Each row of a before or after table is a point. The points were changed in one or more steps. Then noise was added and the rows were shuffled. The steps act on how far a point lies along the listed directions, d1 being the first. Name the steps. A step turns or swaps two directions, mirrors them in a line or flattens them onto one, adds a multiple of one to another, or multiplies one. Angles are multiples of 10 degrees, from the lower direction toward the higher: turns from -170 to 170, lines from 10 to 170 but not 90. Use the fewest steps. Two steps may share a direction if one is a turn and the other turns, adds or multiplies; they go together, in the order done. Otherwise the lowest direction goes first.

Directions:
(1): [ 0.01 -0.32  0.54]
(2): [ 0.08 -0.53 -0.32]
Before (11 x 3):
[[ 0.19 -0.99  0.22]
 [ 0.09  0.38 -0.11]
 [ 0.09 -0.59  0.28]
 [ 0.03 -0.24 -0.57]
 [ 0.01 -0.37  0.32]
 [-0.04 -0.73  0.30]
 [ 0.18 -0.68  0.12]
 [ 0.11  0.28 -0.21]
 [ 0.18 -0.05  0.06]
 [-0.03  0.25 -0.29]
 [ 0.05  0.38 -0.62]]
After, 11 rows:
[[ 0.05  0.54 -0.47]
 [ 0.00  0.18 -0.44]
 [-0.02 -0.07  0.37]
 [ 0.02  0.38 -0.55]
 [ 0.18  0.07 -0.08]
 [-0.07  0.48  0.36]
 [ 0.15 -0.27  0.31]
 [ 0.13 -0.08  0.33]
 [ 0.06 -0.02  0.68]
 [-0.13  0.45 -0.60]
 [ 0.00  0.77 -0.69]]
Steps: turn d1 and d2 by 150 degrees

Directions:
(1): [ 0.40  0.09  0.77  0.09 -0.06 -0.09]
(2): [-0.65  0.27  0.22  0.26 -0.22 -0.34]
(3): [-0.14  0.38  0.11 -0.34 -0.34  0.61]
Before, 14 rows:
[[-0.36  0.21  0.03  0.02 -0.08 -0.11]
 [-0.62  0.43  0.40  0.17 -0.18 -0.41]
 [ 1.22 -0.40  0.79  0.14  0.31  0.06]
 [-0.72  0.38 -0.23  0.22 -0.01 -0.19]
 [-0.02 -0.06  0.34 -0.08  0.11  0.16]
 [ 0.63 -0.02  0.05 -0.24 -0.02  0.42]
 [ 0.20 -0.27  0.12  0.12  0.00 -0.46]
 [-0.06  0.20  0.46  0.05  0.04 -0.35]
 [ 0.08 -0.09  0.21 -0.30  0.03  0.29]
 [-0.30  0.07 -0.08 -0.21 -0.11  0.36]
 [-0.37  0.09  0.38  0.01 -0.16 -0.21]
 [-0.15 -0.02  0.03  0.15 -0.07 -0.12]
 [-0.26  0.27 -0.31 -0.02  0.08 -0.13]
 [-0.10  0.14 -0.03 -0.24 -0.22  0.51]]
After:
[[ 1.72 -0.31  1.83  0.34  0.25 -0.19]
 [ 0.23 -0.22  0.35  0.17 -0.04 -0.51]
 [-0.41  0.21 -0.06 -0.03 -0.11 -0.05]
 [ 0.80 -0.05  0.25 -0.18  0.02  0.31]
 [-0.55  0.52  0.57  0.11 -0.25 -0.31]
 [ 0.10 -0.03  0.55 -0.06  0.09  0.14]
 [-0.06  0.08 -0.15 -0.27 -0.17  0.56]
 [-0.27  0.13  0.58  0.00 -0.20 -0.16]
 [-0.34  0.03 -0.32 -0.28 -0.06  0.42]
 [-0.91  0.39 -0.61  0.12 -0.03 -0.07]
 [-0.43  0.25 -0.61 -0.07  0.09 -0.07]
 [ 0.11  0.28  0.82  0.06 -0.01 -0.36]
 [-0.18 -0.01  0.01  0.14 -0.08 -0.11]
 [ 0.20 -0.09  0.33 -0.27  0.03  0.25]]
Steps: multiply d1 by 2; turn d2 and d3 by 10 degrees
